Rows are points. The points of each table are mixes of a few directions, plus a little noise. How many directions does each table use, and how many do they share? Where both have some left over, give the other angles between the two spaces (their principal angles), to ten degrees, smallest first.
In the rows, 128 means zero.

First:
[[ 84 161]
 [129 127]
 [174  95]
 [125 129]]
Second:
[[ 81 162]
 [162 103]
 [154 109]
 [146 115]
 [137 122]
 [ 89 157]]
Directions: first 1, second 1, shared 1

First:
[[100 111 114]
 [101 120 117]
 [180  89 134]
 [ 99 143 123]
 [161 177 153]]
Second, 6 rows:
[[160 124 129]
 [188 128  77]
 [ 93 132 129]
 [108 129 138]
 [130 121 184]
 [ 91 135 110]]
Directions: first 2, second 2, shared 1; angles 80

First:
[[132 140 151 196]
 [ 92 106 127 103]
 [ 86 128 151  88]
 [140 115 100  97]
 [174 123  87 126]
 [155 136 115 124]
 [115 145 165 161]]
Second, 6 rows:
[[147 118 151 164]
 [100 111 131 109]
 [156 150 117 139]
 [183 170 113 153]
 [119 128 123 118]
 [ 63  91 133  86]]
Directions: first 3, second 2, shared 1; angles 40

First, 6 rows:
[[118 150 163  82 129  88]
 [110 135 139 120 139 143]
 [133 137 144 104 120  93]
 [149  90  69 205 123 190]
 [153 115 108 147 113 117]
 [104 143 148 109 143 140]]
Second (9 x 6):
[[157 123 125 121 106  81]
 [146 122 121 132 116 109]
 [126 133 135 118 128 120]
 [ 87 155 165  91 152 139]
 [ 66 148 151 118 171 199]
 [ 84 151 158 101 156 155]
 [164 101  90 170 108 129]
 [156 105  96 164 113 132]
 [165 115 112 137 102  88]]
Directions: first 2, second 2, shared 2

First (10 x 8):
[[125 134 115 129 122 119 104 114]
 [134  96  71 128 127 110 138  88]
 [119 134 106 153  66  93  96 102]
 [135 133 112 141 116 132  79 117]
 [141 181 210  96 182 149 122 187]
 [ 81 140 155 108 141 135 154 133]
 [162 140 126 117 142 106 120 129]
 [135 135 164 128 155 173 120 164]
 [ 84 102 106 135  98 118 168 102]
 [165  84 115 146 130 146 180 143]]
Second, 9 rows:
[[128 127 158 155 104 158 122 158]
 [127 130 100 100 153  96 134  98]
 [108 154 127  96 143  89 127 107]
 [128 127 147 146 112 149 124 148]
 [170  76  86 152 137 161 139 125]
 [172  75  54 124 162 130 144  95]
 [ 79 188 179 102 118  91 115 132]
 [112 147 184 157  91 159 117 171]
 [128 128 119 120 136 119 130 119]]
Directions: first 5, second 2, shared 2

First:
[[ 88 147 118 153  98 209 154  92  82]
 [128 128 128 128 128 128 128 128 128]
 [183 101 141  93 169  16  92 177 192]
 [154 115 134 112 147  75 111 151 158]
 [133 126 129 125 132 118 125 132 134]
 [118 133 126 135 120 149 135 119 116]
 [118 133 126 135 121 149 135 119 116]
 [102 141 122 144 109 180 145 105  98]]
Second (10 x 9):
[[106 136 146 132 124 144 141 125 144]
 [ 75 148 152 145 108 191 161 108 131]
 [137 122 136 119 138 102 121 140 148]
 [203  97 108  97 164  23  81 167 147]
 [182 111  85 119 137  90  96 133  88]
 [111 138 116 142 112 172 140 107  95]
 [165 112 118 113 145  77 105 146 135]
 [ 76 147 156 142 112 182 160 113 143]
 [127 129 124 130 125 135 129 124 120]
 [ 97 140 139 139 116 166 147 116 127]]
Directions: first 1, second 2, shared 1

First:
[[124 131  96 127  76 147 193 163 142 138  88]
 [152 107 148 140 111 130 106 145 136 155 122]
 [154  81 142 150 129 162 184 116 114 162 116]
 [122 146 147 136 132 191 101  81 137 101 141]
 [125 101  94 128  83  83 161 132 115 145 120]
 [ 83 157 135 136 152 100 142 130 113 102 140]
 [128 151 128 111 135  84  65 160 141 123 137]
 [135 149 131  97 206 127  74  98 124 100 165]]
Second, 11 rows:
[[151 161 130 158 136  96 154  90 201 148 138]
 [102  90 124  95 116 167  99 172  39 104 117]
 [ 94  82 126  87 114 175  93 181  21  98 115]
 [151 158 130 155 138  96 150  92 199 148 137]
 [105  94 126  98 118 161 104 165  54 107 120]
 [116 109 127 113 123 147 115 149  85 116 122]
 [147 153 130 152 135 102 146  99 185 144 134]
 [139 148 130 144 134 108 143 106 171 142 133]
 [139 143 129 142 134 112 141 110 163 137 133]
 [137 141 129 138 132 116 138 114 156 136 132]
 [128 128 128 129 128 129 127 129 127 126 128]]
Directions: first 6, second 1, shared 0; angles 90

First:
[[134 122 129 126 124 134 117 148 113 111 118 153]
 [153 113 119 113 124 142 122 164 115 101 115 157]
 [107  72 173 203 100  37  59  43 189 185 132 111]
 [129 129 124 123 129 136  97 147 110  98 116 167]
 [103 176 107 106 159 152 104 111 122 100 138 134]
 [131 127 127 126 126 135 104 148 109 103 116 164]
 [185 103  85  85 146 141 154 131 181 122 145  93]
 [112 142 142 136 120 137 142 146  95 128 119 141]
 [ 98 153 149 145 121 123 207 102 126 191 146  60]
 [143 128 118 114 131 137 176 129 143 147 140  90]
 [113 141 136 132 125 135 126 138 104 122 122 143]]
Second (9 x 12):
[[138 101 122 118 122 145 147 119 147 134 125 120]
 [130 117 137 141 111 158 129 123 134 121 128 123]
 [ 97 180 161 192  87 156  70 145  93 105 119 142]
 [143  94 132 127 123 161 150 111 143 119 137 112]
 [126 167 139 140 196  65  96 121  66  81 184 122]
 [141 102 126 119 139 137 148 115 135 122 141 114]
 [122 131 118 115 114 123 132 141 143 152 105 138]
 [119 148  73  54 143  41 151 166 161 208  74 160]
 [135 108 143 147 114 168 131 114 130 109 139 115]]
Directions: first 4, second 3, shared 0; angles 30, 70, 90

First (8 x 14):
[[137 156 122 139  98 151 137 141 147 128 119 153 141 130]
 [103 106  88 125 199  70 166 124  44 131  90 143  65 155]
 [134 175 121 156  95 179 153 159 151 126 118 176 162 144]
 [139 147 133 133  98 146 125 134 154 128 129 138 144 122]
 [111  61 137 124 148 176  75 119 130 131 145  45 126 134]
 [125 131 113 128 140 111 143 128 106 129 112 141 108 134]
 [123 127 151 132 138 142 128 133 137 124 158 125 164 132]
 [153 122 159  87 106  49  98  87 154 128 154 102 115  74]]
Second:
[[160 152  69 129  36 156 104 126 164 140  49 135  64 111]
 [149 143  90 129  69 146 113 127 151 136  78 132  87 118]
 [133 131 119 128 114 132 124 128 133 130 116 129 118 125]
 [ 96 104 187 127 219 100 151 129  92 116 206 121 191 145]
 [148 143  91 128  70 146 113 127 151 136  79 133  88 117]
 [124 125 135 128 140 124 131 128 123 127 138 127 137 130]
 [112 116 157 127 173 114 140 129 110 122 167 124 159 136]
 [105 110 171 127 195 108 145 129 101 119 185 123 175 140]
 [126 126 132 128 134 126 130 129 126 127 133 128 132 129]]
Directions: first 4, second 1, shared 1

First (8 x 18):
[[136 130 122 129 127 132 123 138 146 118 122 128 125 125 125 123 131 121]
 [143 132 117 129 127 135 120 147 160 110 117 128 123 123 122 120 133 116]
 [119 126 135 127 129 124 133 117 109 139 135 128 131 131 131 133 125 135]
 [ 86 117 159 125 132 107 152  76  38 180 160 127 143 143 144 151 114 162]
 [183 142  87 132 123 156  96 198 249  59  86 129 109 107 107  97 146  82]
 [150 133 112 129 126 139 116 155 175 101 111 128 120 120 120 116 135 110]
 [ 81 116 163 125 132 104 155  68  25 187 164 127 145 145 146 155 112 167]
 [126 127 130 128 128 127 129 125 123 131 130 128 129 129 129 129 127 130]]
Second (10 x 18):
[[153 144  92 122 125 158 160 150 198 121 141 154  92 108  56 119 102 128]
 [120 132 122 123 128 136 165 111 120 156 157 145 113 124  89 136 101 151]
 [116 116 152 133 130 106  94 122  88 120 108 105 156 141 188 130 155 119]
 [116 114 159 137 130  99  78 122  80 114  96  95 167 147 212 129 168 112]
 [128 119 144 134 129 112  86 137 114 105  98 105 153 137 184 123 160 108]
 [138 140 103 122 126 150 165 134 165 139 152 153  98 114  65 127  98 140]
 [147 132 114 128 126 139 119 151 170 106 115 128 120 121 118 118 133 113]
 [106 132 123 118 130 138 194  90  99 184 182 158 104 125  65 147  79 170]
 [110 124 142 127 130 119 137 106  89 149 142 128 134 134 135 138 123 143]
 [147 125 126 134 126 125  83 158 157  86  89 110 142 129 168 114 160  96]]
Directions: first 1, second 2, shared 1

First, 9 rows:
[[155 174 102 106 138  91 119 138 132  89 132 112 172 106 180 153 157  96
  116 144]
 [134 159  96  99 114 130 135 134 132 119 117 117 136 123 133 135 147 119
  137 128]
 [120 135 111 141 136 142 151 134 161 122 133 116 138 108 145 125 127 130
  137 131]
 [109 101 140 169 142 148 147 126 165 135 148 125 120 107 134 113 109 141
  132 123]
 [111 140 166 143 161 129  96 106 141 102 178 117 108  79 138 149 131 105
  151 105]
 [ 93 108 143 143 153 195 142 132 130 135 123 129  71 164  93 128  94 149
  181 123]
 [169 157 106  78  55  37  97 103 118 139 143 129 183  55 146 109 195 102
   63 105]
 [138 111 126 116 121 134 132 142  89 146  89 146 119 197 104 124 113 146
  122 147]
 [125  65 163 153 131 143 134 137  84 164  95 162 103 218  86 111  80 166
  112 150]]
Second, 9 rows:
[[136 116 166 141 105 135 111 171 123 131 140 166 148 110 141 116 126 125
  103 108]
 [106 115 165 144 127 116 168 155 135 158 130 103  96 130 125 121 103 154
  132 103]
 [122 109 144 138 138 109 136 144 129 150 156 108 101 137 127 110 124 139
  129 128]
 [101 114  88  95 127 139 148  60 168  94  81 107 117 157 114 123 106 119
  205 152]
 [133 117 135 102 107 122  95 124 106 145 127 126 117 136 131 121 137 102
  126 119]
 [152 109 130 122 121 108  81 146 110 115 160 135 112 139 146 113 142  96
  115 125]
 [169 163  52 160 181 127 116 117 143  28 149 149 157 124 147 156 148 120
  114 172]
 [127 137 108  88 108 169  75  76 118 172 122 169 204 117  97 116 170 119
  126 168]
 [105 174 162 161 139 127 219 161 119 160  88  89  98 102 122 177  94 178
  100  76]]
Directions: first 5, second 6, shared 0; angles 30, 40, 50, 70, 90

First:
[[107 142 107 147 122 136 125 136 118 125 122 112 144 115 133 150 138 149
  128 125 146 133 131 128 125 113 118 119 127 118 120 115]
 [102 141 134 146 121 116 125  77 181 143 112 104 147 202 165 106 116 110
  169 116 105 141  87 123 114 102 152 150 137 113 184 140]
 [181 108 164 112  85 183 132 233  99 118 192 178  75  41  90 140 126 139
   48 151 144  96 190 100 136 157 122 168 116 116  66 152]
 [167 102 149  86 160 103 134 118 116 125 130 155 102 125 104 101 121 103
  124 135 106 118 133 142 141 162 129 113 127 161 121 135]
 [ 76 168 114 198  55 186 118 163 163 135 146  94 158 133 170 165 135 165
  121 124 157 136 126  90 103  73 135 181 130  61 143 134]
 [ 74 159  99 171 114 131 121  98 155 134 105  85 171 167 166 145 135 145
  163 113 140 148 100 124 113  84 131 131 134 101 160 116]
 [134 116 102  96 194  75 131  84  87 120  90 126 138 125 105 124 138 122
  153 124 125 136 121 167 144 150 109  61 127 176 117  96]
 [148 115 135 108 141 122 131 137 110 124 132 144 114 110 110 124 128 122
  117 133 125 122 140 134 136 147 123 117 124 144 111 128]
 [110 130 112 121 169  83 128  59 138 133  88 107 151 179 142 112 127 113
  176 116 112 144  93 152 130 122 130  94 135 151 161 113]
 [181 102 165  95 121 144 134 175 112 123 164 171  81  87  95 114 118 115
   84 145 120 106 160 119 138 164 129 147 122 139  96 150]]
Second, 9 rows:
[[ 96 147 101 158 115 143 124 139 119 125 119 105 152 113 140 159 141 156
  130 123 152 135 128 125 122 105 117 122 127 109 122 110]
 [117 132 108 130 145 116 130 116 114 125 112 117 143 123 126 138 136 137
  137 124 137 134 126 140 130 126 116 104 128 134 122 111]
 [101 147  85 157 123 146 123 161  84 116 121 109 154  73 123 181 152 174
  113 124 174 134 149 130 129 112  98 100 123 115  88  94]
 [103 148 105 162 102 160 123 166 114 123 137 114 144  93 134 166 141 163
  110 127 162 130 145 116 121 107 115 134 124 100 106 115]
 [193  87 178  64 160 101 138 119 128 130 141 176  77 135  95  76 107  82
  118 139  85 111 133 139 145 180 141 128 128 170 126 154]
 [115 140 171 163  61 166 125 125 220 149 158 121 122 200 177 100 104 105
  135 126  99 126  99  86 102  94 174 221 138  74 191 179]
 [ 96 143  91 139 153 103 126  92 115 125  93  99 162 141 139 143 138 141
  157 116 140 143 110 148 128 113 116  88 130 137 136 101]
 [132 129 116 125 134 131 128 146 102 121 128 129 127  98 116 143 136 141
  116 132 142 127 144 134 133 133 115 112 126 132 103 115]
 [203  80 198  52 168  85 139  90 158 136 141 179  70 177 105  45  95  54
  135 138  59 110 115 140 141 183 160 142 135 176 155 171]]
Directions: first 3, second 3, shared 3

First, 9 rows:
[[142 198 137 133 160 147 123 128 143 168 157 116  99 140 125  85 187 163
  141 120  82  68 132 159 126 189 131 128  68  98 122 147]
 [137  92  79 152 116 166 117 135  98 149 153 123 105 171  88 163  96 124
  193  78 186 170 166  58 110  83 123 164 115 153 107 127]
 [130  72 106 160 117 148 153 147 140 115  93 126 149 127 104 172  47 138
  163 136 186 183 123  71 137  77 132 132 158 144 148  92]
 [127 101 117 142 115 136 142 137 136 109 106 130 148 117 121 146  81 126
  135 144 153 148 118 104 139  95 133 127 148 128 145 106]
 [127 122 121 145  89 147 142 164 161  61  85 135 189  64 148  90  72 114
  114 188 118  84  77 142 160  93 145 122 144  72 171  95]
 [126 139 152 117 157 109 125 118 127 152 136 126 113 139 137 129 162 144
  120 117 113 135 136 148 114 167 124 121 126 144 118 143]
 [117 132 137  87 121  92 104  97  91 134 156 137 107 143 142 135 178  93
   92 104 113 137 149 147 115 136 116 127 139 156  97 158]
 [116 175 154  77 136  70 134  75 124 139 140 132 107 125 143 126 193 106
   42 145  75 105 121 178 161 158 112  91 135 132 118 145]
 [132 122 147 136 142 139 112 154 132 124 124 130 136 124 144 106 134 145
  154 121 126 123 129 143  94 154 136 141 120 126 126 138]]
Second (9 x 32):
[[124  83 153 137 156 111 137 134 133 137 102 129 132 135 131 165 103 153
  143 119 158 192 134 115 103 137 126 123 162 169 131 121]
 [122 102 117 112 110 121 104 119  92 124 149 136 119 147 128 143 137  99
  131  96 147 154 151 113 106 108 121 147 141 156 102 144]
 [132 194 111 111 110 138 115 114 123 130 163 127 112 124 128  82 179 108
  105 132  81  52 126 158 153 140 126 129  83  84 121 145]
 [136 164 154 148 164 133 164 139 184 140  98 115 137 105 129 109 122 180
  123 169  96  98  95 153 153 171 136 100 112  96 164 107]
 [140 194 117 153 124 160 163 144 186 117 110 115 149  87 122  76 113 154
  115 188  81  39  80 151 186 141 141 107  87  48 175 100]
 [129 133  68 122  58 157 104 127  95  89 158 137 135 122 117 108 115  64
  126 122 135  86 132 106 148  59 128 155 114  96 117 129]
 [121  77 137 115 133 105 108 121  92 136 135 135 118 154 132 168 128 115
  139  89 166 194 158 109  87 120 120 140 160 186 101 142]
 [125  64 153 149 152 116 146 144 140 129  87 129 145 130 129 176  77 158
  153 128 175 207 129 102 104 123 129 122 174 172 140 109]
 [125 140 142 106 142 107 110 109 106 149 154 131 104 148 136 127 174 123
  118 103 115 130 146 147 109 156 120 130 120 145 105 153]]
Directions: first 5, second 3, shared 3

First:
[[116 137 136 128 147 146 155 148 145 147  93  96 121 145 117 125 136 119
  144 126 148 138 140 114 117 139 135 126 105 124 133 104]
 [132 125 125 127 118 124 118 124 124 118 140 136 125 120 130 132 127 131
  126 129 121 123 124 128 130 125 126 126 133 130 126 134]
 [112 151 150 134 190 149 193 144 148 192  55  92 156 177 113  97 136 110
  130 130 162 159 153 139 121 134 141 146 108 117 140  92]
 [113 134 131 126 131 152 148 159 149 132  97  84 103 136 114 136 140 123
  157 124 147 132 138  96 113 146 137 116  95 128 129 101]
 [148 100 101 121  49 103  47 109 102  47 219 172  91  66 145 169 118 152
  125 125  87  89  97 112 137 121 111 104 153 144 112 173]
 [131 151 151 139 211 116 183  95 121 209  79 149 207 182 133  70 120 112
   84 138 141 163 146 198 145 104 133 172 155 111 141 125]
 [143 100 101 120  46 111  49 120 110  44 212 160  81  66 142 173 122 152
  137 123  91  87  99 100 132 128 114 100 141 145 112 165]
 [130 129 130 129 135 124 130 121 125 134 127 134 138 131 130 122 126 128
  121 130 128 130 128 137 132 125 127 132 133 127 129 131]]
Second:
[[140 133 132 135 158 110 141 102 113 151 128 164 170 144 133 105 119 119
   96 135 119 145 129 173 143 111 126 155 158 126 128 148]
 [109 104 126 111  60 150  82 151 136  81 154  88  62  84 134 168 138 160
  169 118 131  82 116  63 117 145 125  72  93 125 132 103]
 [126 125 127 126 121 128 120 126 126 122 135 127 124 122 132 132 128 134
  131 127 126 121 125 123 128 127 127 123 127 127 128 128]
 [118 135 123 129 132 152 151 168 153 125  97  88  99 139 107 141 140 111
  160 123 143 142 141  92 106 151 138 125  95 136 122 109]
 [124 132 126 129 134 134 139 140 135 129 117 117 124 134 121 129 131 120
  136 128 134 135 133 121 122 134 132 130 119 131 127 124]
 [135 128 132 129 133 116 124 109 116 134 136 150 146 130 134 118 121 131
  111 131 121 127 125 148 138 117 124 134 146 126 129 139]
 [106 110 125 113  67 156  96 161 145  81 142  78  60  93 126 168 142 152
  176 117 134  91 121  60 111 150 130  76  86 127 131  99]
 [162 154 134 149 219  81 172  64  98 198 116 214 240 180 135  62 103  95
   47 145 112 182 137 243 160  87 122 208 201 127 126 177]]
Directions: first 2, second 2, shared 1; angles 30

First:
[[157 145 104 135 137 114 151 117 140 100  83 114 142 148 130 147 106 108
  108 131 113 151 120 141 104 132 107 174 104 127 119 185]
 [148  90 150 154 121 163  86 136 148 165 132 145 136 114 115 135 119 155
  148 128 138 122 122 105 146 103 154  66 146 149 153  69]
 [128 100 150 161 121 168 109 113 144 148 136 128 117 111 138 125 124 146
  133 132 165 104 124 126 153  96 141  72 138 128 131 122]
 [ 68 155  69  69  89  50 101 171  73  91 171 123 160 114  86 109 171 109
  194  50 123 125 162 152 117 153 102 165 120 171  98 172]
 [157 122 130 162 128 147 115 123 154 126  90 141 140 144 120 146 107 119
  123 136 135 143 116 127 128 110 126 119 118 133 134 146]
 [125 128 101 109 113 101  98 149 114 129 127 141 158 138 102 122 143 129
  145  93 116 143 133 124 120 134 130 134 122 167 129 139]
 [145 121 130 138 129 135 147 119 141 113 130  95 116  94 135 151  99 132
  145 137 121 114 130 136 120 121 116 135 138 113 129 110]
 [138 150  98 140 121 108 114 133 134 103  80 151 158 170 108 133 127  92
  122 110 133 161 124 143 116 128 107 157  97 144 114 210]
 [115 116 151  91 162 144 168 101 105 171 165 109  92 135 183  90 159 172
   56 157 118 108 115 108 136 148 164 125 138 116 137 107]
 [ 85 137 171 105 148 145 160 117 107 152 174 135  82 128 163  92 158 140
   93 166 137 105 130 116 148 148 150 116 147  84 131  77]
 [142 145 154 145 141 137 160 128 147 107 118 125 106 110 128 156  92 107
  140 168 112 132 129 128 118 136 112 147 139  77 138  69]]
Second (10 x 32):
[[178   7  89 107 116 140 101 135 110 174  84  53 129 111 151 159 158 223
   52 104 195 115 101  80 144 102 124 112 108 207 114 189]
 [121 121 147 132 127 131 137 152 125 117 106 133 102 121 119 154 129 114
  120 160 160 134 129 110 137 138 102 139 128  90 121  92]
 [110 185 131 135 135 120 133 107 138 115 162 158 145 141 124  96 115  96
  167 116  76 128 139 163 114 132 148 127 137 121 139 127]
 [152  77 105 118 124 133 115 123 120 152 115  93 136 123 141 134 140 174
   98 108 147 121 116 113 133 114 134 117 119 174 125 166]
 [130 134 117 126 130 126 123 113 130 133 141 127 144 131 133 112 127 134
  134 110 108 125 129 139 123 122 143 121 128 150 132 148]
 [131 136 116 126 130 125 123 111 130 133 145 127 145 134 133 108 127 135
  137 107 104 124 129 143 120 122 146 121 130 152 133 151]
 [114 182 125 134 135 120 130 102 138 120 166 152 152 141 128  91 115 103
  166 108  72 127 138 164 112 128 154 124 137 134 141 138]
 [ 88 217 167 145 136 120 152 134 140  88 153 189 116 138 106 116 106  49
  182 161  91 140 149 157 121 151 119 145 143  51 135  66]
 [125 126 137 129 128 130 132 139 127 123 119 132 117 125 123 140 128 122
  125 143 142 131 129 121 132 132 117 134 127 110 125 112]
 [130  93 145 128 122 135 134 163 120 123  88 119  93 115 121 170 136 131
  101 165 186 134 123  92 145 136  92 139 124  91 115  92]]
Directions: first 6, second 2, shared 1; angles 70
